Each row of a before or after table is a point. One or more steps were done to the points. Then noise was added and the rows were shuffled. The steps act on columns, c1 being the first. Name the steps. A step turns or swaps two columns, mirrors them in a line or flattens them onto one, adds a multiple of one to another, or multiplies or shifts one. Angles are multiples of 10 degrees, from the lower column toward the higher: turns from -170 to 170, lines from 10 to 170 but not 90. Use the fewest steps. Two steps may share a column if one is a turn and the other turns, adds or multiplies; they go together, in the order done. Otherwise the lowest column goes first.

Before, 13 rows:
[[-31  16]
 [-31  14]
 [ 70 -70]
 [-24   4]
 [ 27 -81]
 [ -1  33]
 [-12  47]
 [ 40 -58]
 [ 18  38]
 [-37  36]
 [  3  29]
 [-37 -17]
 [ 26 -78]]
After (13 x 2):
[[ 19  32]
 [-20  44]
 [-25  30]
 [ 17  34]
 [ 43  22]
 [-25  21]
 [ 32 -74]
 [ -2 -94]
 [-46  22]
 [  4  53]
 [ 13  15]
 [ 30 -83]
 [  3 -74]]
Steps: mirror c1 and c2 in the line at 110 degrees

Before, 8 rows:
[[ 40   5  36 -41  29  36]
 [  2  -1 -43  -2  34 -71]
 [-25  52  74  72  42  -1]
 [ 39  -8 -38  24 -58 -55]
 [ 17  -5 -36  15 -43 -44]
 [ 20  43 -55  12 -24 -36]
 [-38  12   8  57  41  16]
 [ 67  11  34  22  52  40]]
After (8 x 6):
[[  47  -57   69  -25  -12   14]
 [ -58   -5  -31  -42   22  -35]
 [ -28   21  -23  -33   43  -51]
 [ -55   56  -14  -38   65  -52]
 [   3  -72  116   23  -20   -2]
 [  -3    0  -14  -44  -35  -72]
 [-108   72   52    3  -45   41]
 [ -68   60   -6   47  -45   35]]
Steps: multiply c1 by 2; turn c1 and c2 by 140 degrees; turn c4 and c5 by 160 degrees; turn c3 and c4 by 60 degrees

Before:
[[  -8  -24   -1  -52   -1   14   27   -5   54   18  -33]
 [  12   29   14   31    4  -27   31  -53   29   12    9]
 [ -67  -24  -38  -12    1  -42   29   20   52    4  -37]
 [  32  -14   17   25  -36   -7   16  -27  -36  -60  -33]
 [  44  -27   -8   30  -59  -11  -18  -15   46   25    7]
 [ -76   -5   -6  -45  -23  -12   -2    6    1   44   13]
 [ -38   23  -11  -43  -18  -14    0   30   75   -8   23]
 [  29   35  -30   -5   31  -21 -102  -21  -61   26   -3]
 [ -10  -23  -34  -36   17  -21   16   38   11   29   40]
 [  35   19  -68   39   17   52  -94  -51  -66    4   29]
 [   7  -13   -8   18   56   -2 -121  -55  -31    9   57]]
After:
[[ 37   8   1  23  -2 -13  26 -41  38  63 -33]
 [-77 -13 -10 -49 -18  29   4 -10   3 -31  16]
 [ 44 -32 -17  31 -71   7  11   5  15 -23  10]
 [ -8  -4 -30 -38   5  -5  26   5 -46 -37  38]
 [ 10 -99 -11  21  60  -1 -69  25  56 -12  56]
 [-40  14 -20 -39 -57 -12 -18  32 -46   7  19]
 [-68   8 -54 -11 -32 -11  37  38 -34  -9 -39]
 [-10   6   9 -55 -38  -1  33  39  -8 -22 -31]
 [  8  42 -16  28 -16  23  -4  45  42   7   8]
 [ 32 -60  12  40  55 -69 -74 -21  59 -47  31]
 [ 33 -57 -39  -5  59   4 -89 -18  29 -31  -4]]
Steps: turn c2 and c7 by -50 degrees; turn c3 and c6 by -60 degrees; turn c6 and c10 by -150 degrees; turn c5 and c9 by 40 degrees; turn c8 and c9 by -110 degrees
